Every row gives one point. Each copy is the shape, with its points in the same order, stretched, turned, moved and blurred by noise. Is it also mirrored, or only turned?

Shape (9 x 3):
[[ 22  35  83]
 [ -7  -9 -35]
 [-32 -52  -7]
 [-36  -5   1]
 [ 12 -20  24]
 [ 37   8  -9]
 [-22   0   7]
 [-25 -15 -22]
 [-28 -40 -19]]
Copy 1:
[[ 59  50 -56]
 [-31 -38  27]
 [-40 -53 -35]
 [-37 -12 -14]
 [ 20 -17 -35]
 [ 26 -20  22]
 [-23  -9 -14]
 [-40 -33   3]
 [-42 -54 -12]]
Copy 1 is: mirrored
Copy 2 (9 x 3):
[[ 27  78 -13]
 [ -9 -29   7]
 [-13 -34  66]
 [-33 -10  29]
 [ 31   9  27]
 [ 29  -4 -21]
 [-20  -1  17]
 [-22 -28  21]
 [ -5 -36  54]]
Copy 2 is: only turned
Copy 3, 9 rows:
[[ 32 -27  94]
 [-25  14 -45]
 [ 27  45 -54]
 [-10  44  -7]
 [ 31  -1   2]
 [-12 -33 -12]
 [ -8  31   1]
 [-16  34 -34]
 [ 10  41 -52]]
Copy 3 is: mirrored
Copy 4 (9 x 3):
[[ 14 -26  95]
 [-19  28 -10]
 [  6 -28 -26]
 [-23 -18   1]
 [ 21 -12  30]
 [  4  34  38]
 [-16 -17  10]
 [-14  -2 -16]
 [ -4 -15 -24]]
Copy 4 is: only turned

Shape (11 x 6):
[[  1 -14 -75   1 -34  -2]
 [-13 -20 -58  -8  15   8]
 [ 20 -14  26   4   8  -7]
 [  0 -29  28 -10  23  84]
 [  2 -26  29  11  -8 -14]
 [-12  43  30   0   9  -9]
 [ 10 -32  -3  60  20   0]
 [  8   8   7   5  23 -11]
 [ 13  40  14   4   5   2]
 [ 14 -27  23  -1 -12   1]
 [ -2 -29  24  17 -14   5]]
Copy 1 (11 x 6):
[[  4 -38 -31  14 -51 -40]
 [  0  -5 -48  15 -14 -23]
 [ 18   0   9  -7  27  10]
 [ 17 -33 -48  28  57  52]
 [ 15   3  10  -4  10  24]
 [-42   4  17  11  30  15]
 [ 49  31   8  33   8  -9]
 [ -5  11   2   7  27  -3]
 [-23 -13  14  14  31  -4]
 [ 20 -15   0  -8  16  24]
 [ 21  -6   3  10   6  30]]
Copy 1 is: mirrored
Copy 2, 11 rows:
[[ 16  32 -73   4 -12  29]
 [ 37  -1 -56  28  -1   8]
 [-13 -10  19   0   6 -24]
 [ 24 -73  25  10  12  36]
 [-31  -8  12  12 -14 -23]
 [  6  27  56  29   1 -17]
 [-35 -12 -21  39  41  -8]
 [  8   5  15  18  17 -25]
 [ 10  25  41   6  19  -2]
 [-19 -17  10  -6 -11 -11]
 [-32 -13   6  15 -10  -4]]
Copy 2 is: mirrored
Copy 3:
[[ -1 -20 -55  26  34  38]
 [ -5 -26 -20  17  63   5]
 [-27  -8   7  11 -28 -40]
 [-95 -28  22 -55  15 -36]
 [-34 -25   7  28 -39 -26]
 [ 17  15  59  -1 -31  -8]
 [-60  -1   4  60   6 -22]
 [ -5   7  25  13  -1 -30]
 [  6  29  35 -10 -22  -8]
 [-38 -26  -6   6 -35 -32]
 [-50 -29   4  24 -32 -16]]
Copy 3 is: mirrored
Copy 4, 11 rows:
[[ 40 -43 -56   8   8  40]
 [  4 -40 -19   0  36  38]
 [-13 -11  24  -7 -23 -38]
 [-42 -48  73  76   6 -11]
 [-32 -24   7  -9 -27 -44]
 [-33  50   5   3 -12  -8]
 [ -9 -25 -17   9  35 -68]
 [ -9   8  13  -5   8 -21]
 [ -3  35  13  20 -14 -15]
 [-19 -32  19   2 -32 -29]
 [-31 -37   4   0 -17 -43]]
Copy 4 is: only turned

Shape, 14 rows:
[[-23  16 -64 -30  -6  18   2  36   7]
 [ -8 -65  71  73  40  57 -26 -29   8]
 [ 43 -25 -11 -41 -26 -34  12  76  40]
 [-19  24   4  -5 -38  32  11  55 -55]
 [-31 -12  26 -30 -27  -1  56  33  -4]
 [ 18  -5 -51 -19 -48   9   5 -48 -15]
 [ 49   7 -46 -44  20  -6   8 -11  46]
 [ 50   9   6 -44 -22  19   7  56 -42]
 [ 56 -33  14 -11 -11 -36  -1  28 -12]
 [ -9  -1   6 -24  25 -20  53  33 -37]
 [ -5 -53  13 -13 -20  32  11 -45 -46]
 [-21  23  24 -15 -27  -1 -13  29  -7]
 [ 10  -5  22  10  -5  47 -34  11  66]
 [ 20   1  31  32  -1  17  29  49   8]]
Copy 1:
[[ 36  19 -34 -65  18   9 -23 -16   5]
 [-91 -77  15  78 -12  12   8  44 -28]
 [ 54 -32  54 -67  41 -44  -5  -4  43]
 [ 26   9  35 -54  -7  53   1 -35 -52]
 [-15   0  32 -77 -21 -12  38 -11  -5]
 [ 59  22 -18 -13 -63 -12 -12  24  -9]
 [ 35  31  -7 -13  10 -28 -21  31  66]
 [ 45  10  76 -52  11  26 -21  11 -18]
 [ 46 -18  69 -16  24 -34  12  43   3]
 [  1  40  37 -65  24  12  52  36   0]
 [-18  -3  14  -8 -63  -7   1  59 -50]
 [  5  12  36 -17   8 -14  10 -40 -34]
 [-30 -43   6  27  -1 -18 -34 -36  19]
 [ -5 -35  48 -14  11  32  26 -14  18]]
Copy 1 is: mirrored
Copy 2:
[[-47   7 -56   4 -23  49 -10 -26  45]
 [ 13 -34  64  34  37  55 -32  70 -40]
 [-52  27 -35  17  19 -28  -5  18  94]
 [ 22  74 -44   5  18  61  -3   4 -13]
 [ -5  49  10  -6  12  40  53   0  16]
 [-15 -10 -48  93 -41   5   6 -38  -7]
 [-26 -50 -43  28  -7  -6   0 -29  61]
 [ 19  55 -56  18  59  20 -24 -11  35]
 [ -3  16 -22  37  25 -49 -22  13  23]
 [ -6  32 -11 -26  25  14  25 -24 -25]
 [  7  18  15  77  12  37   2 -30 -40]
 [ 35  35 -14  -7 -13  37  -9   2  25]
 [ -3 -32   4  26   4  63 -26  51  70]
 [  1  12 -19  -5  30  32  20  63  15]]
Copy 2 is: mirrored

Shape (17 x 12):
[[-24 -12  -1 -34 -36 -17 -46 -44 -17   9 -24   0]
 [-33  32  18 -33 -44 -32  19  29   4 -28 -11  34]
 [-12  28 -26 -10 -19   6 -37  -1  -4  37 -28   3]
 [ 16 -37  30  10  24  27  -7   1 -14   2 -17 -24]
 [ 13 -12  -2  46 -33  14 -31 -19  -5   9 -22 -22]
 [-57  22 -34   8 -41 -21 -44 -17 -23 -13 -28   2]
 [ 42 -42  -2   8  13   7 -18  27 -30 -26   4 -25]
 [-44  43 -22 -27  -9 -35 -50 -22 -44  25 -17  15]
 [ 17  -6  40  -5   4 -50  15  39  37 -20  54   4]
 [ 10  10  42  -2  14 -41  45  40  11 -29  28  -8]
 [ 27 -17 -18  14  13  12   6 -41 -13  -1 -19 -34]
 [ -9  37 -16  -5 -50   4 -29 -37 -43   5   3  18]
 [ 27 -21  13  17  42   1  -4  -4  13 -27   7 -38]
 [-20  -7 -11 -38 -15   7   7  25  37 -51  26  44]
 [ 37   1  50  23  35  16 -21  -1   4 -34   3 -26]
 [-30   1 -10  -1 -19  33 -34 -25 -32  17   3 -51]
 [ -4 -37  13  38  18  18   1  -9 -12  -3  11  11]]
Copy 1:
[[-21  30  14  -6  -2 -17 -30  -9 -47 -11 -40  18]
 [-52  16 -10  37 -11 -29  10  44  -4 -46  -6   8]
 [ -7  13  20  16  10 -12 -57  -4 -22  18  -7  18]
 [ 27   9   4 -32 -19  31  15   6 -17  28   3  23]
 [ 21  33  -9  -8 -35  20 -19 -38   2  31 -21  -5]
 [-12  20  25  44 -18 -22 -37 -20 -18 -14 -64  -3]
 [ 64   1 -19 -20 -14  18  12  17 -12  12  -8   9]
 [ -6  11  42  29  35 -51 -28 -17 -44   2 -33  19]
 [ -3 -26 -31 -37 -12 -40  35  36  20 -32  37  20]
 [ -8 -15 -22 -17  -8 -16  53  38  21  -6  29  -4]
 [  9  15 -11 -21  10  48  -6 -24   2  43 -34 -14]
 [  1  39   3  36  13  -7 -27 -44 -28 -15 -29   1]
 [ 36  -8   1 -43  -4  29  18   1  19  14 -14   1]
 [-36 -20 -18  34 -11   6  -5  46   4 -84 -21  38]
 [ 59  26  13 -39 -11  21  32  -8  20   2   5  14]
 [ 11   6  39   0 -15  23 -51 -40 -53   5 -17 -17]
 [ 15  -7 -11  -4 -21  20  28 -24  -2  15 -17  37]]
Copy 1 is: only turned
Copy 2 (17 x 12):
[[ -3   9  -8  11  16  41 -57   8 -59  39 -25 -40]
 [-95  21  -1 -15   2  33 -48 -15  -5 -33 -12  36]
 [  0  37 -51   0   7  34 -18  27 -11  28 -30 -22]
 [ 31 -15  22  35  21 -16  14   9 -12  11  -7 -23]
 [ 41  -9 -22   9 -32  15 -14  -1  -1  47  22 -47]
 [-22  12 -56  27 -32  24 -64 -16 -28  36 -29 -30]
 [  9 -25   2  45  32 -45 -15  37  10   8  27 -41]
 [-35  49 -36  22  19  21 -59  23 -48  60 -60  -9]
 [-80  -1  55 -46  37 -50 -29 -15  -2 -14  12  14]
 [-78  16  51 -10  31 -37  -6 -32   4 -19   6  25]
 [ 53  10 -13  41  18  -8   7 -20 -29  32  23 -38]
 [-10  21 -43  14 -24  30 -51  19 -44  40  15  13]
 [ 28  14  32  21  24 -59  -3 -17  -7   7   2 -35]
 [-46 -12 -14 -22  23 -20 -59  -6  -4 -72  -3  42]
 [ 27  32  49  23   1 -49  -7  -3  11  -1  -3 -13]
 [ 12   4 -32  27 -31 -16   5  15 -65  13  -9 -46]
 [ 23 -48  10  18   4 -22 -11 -22 -10  31  -9  10]]
Copy 2 is: mirrored
Copy 3 (17 x 12):
[[-10 -44 -35 -23 -31  42 -29 -18  24 -39 -10   0]
 [-17  41  25 -36 -56 -25  10  10  57 -26  40  19]
 [ 16  -8 -34  -7 -56  17  -7 -19   0   3 -21  25]
 [-14  16  10 -10   7  26 -31  19 -50  -6 -42 -11]
 [ 21 -29 -14  18 -20  -9 -16 -12 -62 -39 -34   2]
 [-11 -27 -29  -1 -55 -10  22 -52  35 -52 -20 -16]
 [ 17  20  -6  -4   2  -9 -38  29 -34   8 -21 -53]
 [-23   2 -48 -31 -55  40  -4 -51  28 -16   8  -7]
 [  8  59  44  22  -5 -25 -60  20   4  15  76   1]
 [ -5  81  67  -1 -14 -11 -20  27  -7   8  58  -7]
 [ 16 -32  17  -9   2  34   4  -4 -52   2 -23 -16]
 [-14 -27 -54 -13 -35  17  23  -8  -6 -39  22  12]
 [ 22  22  30  16  26  17 -24   0 -37   2  -2 -27]
 [-11   1  12  -1  -6 -45   3  26  80  18  27  27]
 [ 18  51   2   7  41  18 -24   6 -52 -31   7 -10]
 [-11 -23 -35  39 -33  57   6   6 -12 -35 -44 -17]
 [-43   0  11   7  16 -19 -20  -4 -52   7 -20   5]]
Copy 3 is: only turned

Shape (15 x 12):
[[ 29  95  26  12 -28  -4  -3 -13  20   6   9 -20]
 [ 21  52  10  -1  20  21  34  95 -25  19   3  50]
 [-55  15  27 -14 -25  19  61 -16   7 -47 -44 -21]
 [ 33  -8 -34  -7  19  29 -11   1  21  28 -17 -22]
 [ 31  20   1 -11   3  21 -20 -20 -12   2 -14  13]
 [-47  33  22  -4  30  27 -25  11 -59  31 -27  -5]
 [  5 -15  16   1 -80  28 -24  14 -15  12  -8  17]
 [ 29 -13  31  17  32 -46 -21  -8  24 -10  -5 -14]
 [-51   4  23 -23  10 -24 -14  12  19  19  10  76]
 [-42  -8  10 -16  -4 -55  27 -16 -29  23  18  13]
 [ 28 -12  12   6  28  26 -11 -13  15  20  18  83]
 [ 12   0  18 -85 -76  11  -5 -17  -2   4   7  -8]
 [-10   4 -32 -22  18  25 -23   2  11  -6  21 -28]
 [-40  14  -3 -32  21  12  25 -15  23  28   8 -20]
 [ -8  -6  28  16  34   7  16  -3   7  22  22 -26]]
Copy 1 (15 x 12):
[[  5 -19  41 -13 -32 -33  23 -40 -47 -17  25 -62]
 [-69  19  11  17 -14 -73 -41  51 -13 -16  43  58]
 [-53  -6  63  81  24  25  55  17 -51  18 -31 -25]
 [-14 -12 -22 -40   5  17 -32  29  41 -10 -21 -25]
 [  1  13  -6  -5   2   6 -19  -1  -4   1  39 -37]
 [-28  28  53   2   0  20 -30  -6  16  78   9  23]
 [-43  -8  -2 -46 -10  34 -44  10 -69  10  32 -12]
 [  2 -46 -18 -14  31  18  10 -51  28 -43  39 -10]
 [-40  26 -12  23 -29  -1 -55 -56 -10 -17   3  33]
 [-45 -32 -33  15 -21 -24   6 -56  -4  41   2  32]
 [-13  14 -37  11 -40  26 -91   2  14 -28  57 -26]
 [-41  39 -36 -44 -28  21  42 -10 -69  15  14 -12]
 [ 38   7 -13 -14 -16   9 -17  27   9  18 -21  10]
 [-27   0   9   9 -32  10   7  -6  24  13 -50   4]
 [-19 -41   3  -4 -21  12   3   3  26  13  14  13]]
Copy 1 is: mirrored
Copy 2, 15 rows:
[[-75  40 -25 -11 -13  12  60  57  35 -11  42 -23]
 [-13   6 -16 -32  78 -37  -5  51  17 -64 -46  39]
 [-54  18  65 -57   5  13   4 -48 -19 -23  58 -17]
 [ 17  17 -22 -22 -24 -16   9 -10  18  24 -26 -15]
 [-21  25 -46   2 -29 -18  14   2  14  -4   1 -19]
 [-10   5 -11 -25  23  18 -68   8 -16 -22  -6 -36]
 [ 12 -43 -53 -19 -56   3  27  13 -35 -40  11 -18]
 [-29  48  31  17 -33  12  29  22  -7  22  -7  38]
 [-64  15 -37 -30  -7   3 -26 -26 -35 -26 -57  74]
 [-24  -7   0  -4  22  26   5 -27 -50  16  32  26]
 [-34   2 -50   6 -29 -21 -11 -20  28 -36 -69  50]
 [ -2  34 -57 -13 -39  17  61 -38 -35 -26  57  -8]
 [-12  28 -27 -42 -32 -10 -11  -9  23  13  28   1]
 [-27  32   2 -44  15  32  -5 -51   6  11  11   5]
 [ -9  13  31  -8  12  42  -4   1  18  -3  14   9]]
Copy 2 is: only turned

Shape:
[[-25 -21 -21  -4  31  22 -45 -14 -13 -23 -22 -29]
 [ 15 -14   7  14 -95  11  28  20   3 -19   3  -6]
 [  2 -22  -8   1  -2  14  11   5  10  10  12 -25]
 [ -3   1 -13  14  37 -24  27  28  -9 -14  -7 -28]
 [-57  -3  -6 -27   6  24 -38   9  -1  -3  21 -16]
 [  9 -13  39   9  -1  18  10  33 -43  11  15 -30]
 [ 14 -15   5 -53  18  14  -7  12  16 -10 -23  48]
 [-12  -8  -8 -14 -17  33   2  -2 -14  10 -17  75]
 [ 22 -20  11 -18  30  29  20  19 -29 -12  36 -26]
 [ 19  -8 -22 -21 -43 -39  14   8   1  11  -2   2]
 [-17  -8  13   5   2  33  22  24 -12   8  -1 -32]
 [  3  -2  35 -11  35 -88  14 -63  17   6   0  17]
 [  8 -12   0 -13  26  32 -21   4  -4   5 -19 -13]
 [  1   6 -17 -41  -8   4  23 -19   0 -14 -24 -16]
 [  4  78 -10  10  33  28   6 -27  12 -11 -25  11]]
Copy 1, 15 rows:
[[-19  -4 -30 -58 -13 -32  -8  20 -32 -20  -5 -17]
 [ 16  -6 -32  17  92  13  13 -40  87  10   8 -35]
 [ 16   7   2  -4  18  -8  -9  -5   2  15  -3 -24]
 [ 14   9  37 -12  13  11   7  -8 -29 -23   3  -3]
 [  2  40 -56 -42 -11 -39 -14  -9 -22  23  24   6]
 [ 15  12 -16 -28  32  -6  -4 -75 -13  21 -16 -27]
 [ 47 -12 -35   7   2  -8 -43 -26   6 -19  17  44]
 [ 28  21 -64  24  -9   6 -19 -29  38 -43 -16  15]
 [ 33   0 -13 -27  -6  21 -23 -59 -15  14   9 -40]
 [-13 -10   8  33  49   4 -20  -2  25  11   2  22]
 [ 32  33 -17 -19  32  -2  -6 -38  -7  -2  -5 -35]
 [  7 -55   9  93   8 -37  21  18 -57  35  -2  47]
 [ 18  -5 -17 -32   2 -16 -20  -8 -21  -2 -18  -2]
 [ 18 -10 -26  17  47  18 -26  16 -10  -4  11 -10]
 [ 47   5 -32  -1  13  33  35  37 -18 -20 -31  28]]
Copy 1 is: only turned
Copy 2:
[[ -5  41  16   3 -12  -8  16 -18  48   9  33  21]
 [-20 -15  15  -9 -81   4  45   4 -30 -17  -9 -22]
 [-10   4  -5 -16 -34  10  -4   0  13   9  11   3]
 [-10  16 -42  40  -3   7   3 -19   9  23  27 -13]
 [-13   0   2  -4 -14 -16  19   1  60 -18 -20  29]
 [-41 -29 -11   0 -34  44   5  -9  30 -13 -10 -41]
 [ 11  24 -15 -31   3 -15   5  31  13 -19  27 -10]
 [ 25 -34  30 -23 -21  -6  24  37  13 -35  30   2]
 [-31  -2 -15   1 -28  12 -15  -9  51  10  -9 -44]
 [-32 -11   1 -14 -16 -23   6   3 -58 -17  10  -8]
 [-13  -3  -9  13 -36  36  11  11  30  -4   6  -6]
 [  0  -5  11 -12  71 -30  -2  -6 -64  41  -7  23]
 [ -8  25   0  -9 -19  11 -13   5  29 -21  33 -12]
 [-20  30  25  18 -10 -26  -4  18  -8   3  14  -4]
 [ 55  41  41  54  -2   0 -27  -9 -22 -17  30 -16]]
Copy 2 is: only turned

Shape (17 x 12):
[[-11  43  34   3  42 -57 -17 -53  14  -1  23 -15]
 [  3 -25  -4 -51  33  -4  43 -16   1  29 -19  61]
 [ 13   9   1 -19   3  51 -15 -36  17  46  12  16]
 [ 14 -36 -37 -21 -30  35  38 -34 -46   3 -22  -6]
 [ 76  29   7 -16 -30   1 -36  -3  17 -12 -10  31]
 [  7 -20  56 -43   7  19  22 -12 -53 -14  16 -38]
 [ 30  54 -26  25   0  33  11 -13  10 -25 -41 -13]
 [ 16 -58  28  -6  34  -9 -14 -32 -22 -25   6  12]
 [-19   7 -11   3 -14  39  10  33  28  63   2   0]
 [-21  12   6 -37  11  -2  -8 -39 -47 -44   8  22]
 [ 26  -3  23  18  -1   7  11 -16 -16 -12 -51 -21]
 [ -2 -50 -35  14  29 -53 -40 -16  -1  40  31   4]
 [-31 -12  -5  13   4  12  38  -5 -14  39  49  -8]
 [-21 -31 -18  15 -12  27  -8   1 -53  43  10  -2]
 [ 37   0  36  -5 -39 -31 -14 -32  36   5   4  33]
 [  5  31   4   2  -3  -3   5 -15   1  19  36  37]
 [ 32   5  -7  48  28 -49 -27 -12 -31   8 -14   3]]
Copy 1, 17 rows:
[[-22  24  24 -95  28 -36   9 -12 -10   4 -74   3]
 [-15   1  -1  44  62 -32 -22  12 -26  54 -29 -37]
 [ -1  52   6  15  19  20   0 -14 -17 -18  14 -12]
 [-11 -20  39  55  18  17   0 -55   8  -4  12 -46]
 [  9  12   1 -29   6  24 -52  53  17   4 -14 -36]
 [-27   0 -15  -3  41  37  27 -19  28  63 -28 -18]
 [-39 -24  16 -44  25 -17   3   8  16 -51  23 -46]
 [ 21  -1  17 -14  71  -1 -16   5  23  15 -30  17]
 [ -7  41 -35  71 -22  -5   8 -22 -20  -5  19  -9]
 [-22 -30  39 -16  27  18   2 -28 -20  28 -11  -5]
 [-27 -10   7 -35  44 -10 -22   3  50 -10   7 -25]
 [ 56  47  17  38  23 -43   8 -14  -7 -11 -58  29]
 [-13  29 -13  30  16   8  47 -60 -30  -2 -57  -7]
 [-13  31  11  71  -9  19  17 -46   8 -10  -2  28]
 [  9  33  -7 -50  29  25 -62   2  10  30 -55 -31]
 [-23  21  -2 -11   5  15  -2  -8 -41  -2 -49 -12]
 [-11  19  33 -32  29 -33 -12  24  28 -31 -63  13]]
Copy 1 is: only turned
Copy 2, 17 rows:
[[ -1  -3  17  36 -73   2  -7 -15  38 -42  18  22]
 [-45 -22 -16  31  32  -1  24  64  14 -51 -11   0]
 [  0  23  30  -4  25 -11  25 -37  -8 -66  -5   8]
 [  1  -1 -50  -4  32   9  56  -6 -41   7  -2  27]
 [-27  30 -14  15  32  -7 -45 -28 -47 -22  17   3]
 [-30 -15  -7  27 -48  33  42 -27 -31 -21 -38  -2]
 [ 21  24   9  58  50 -15  16 -63  -6  37  22  19]
 [-51   8 -12  12 -48 -11  16  11 -12 -17 -45  53]
 [ 18  -9  49 -11  32 -47  23   7  -5 -34   6 -40]
 [-30 -12 -16   9  -9  57   7 -18  17  -5 -21  38]
 [  0  -1 -37  47  -5 -40  18 -29 -19  16 -11  13]
 [-26 -27  13 -41 -56 -35   5  45 -12 -44  14  50]
 [  0  -1  32 -23 -25 -15  61   9  10 -18   9 -20]
 [-12 -33  -4 -52  -4 -22  47 -16 -19 -12  -6   3]
 [ -5  42 -36  -4 -19 -39 -39  16 -16 -43   8 -12]
 [-18  14  14 -10   5  -2   5  -8  15 -28  25 -22]
 [-31 -29 -24   6 -37 -39  -3 -17  -6   8  30  30]]
Copy 2 is: only turned
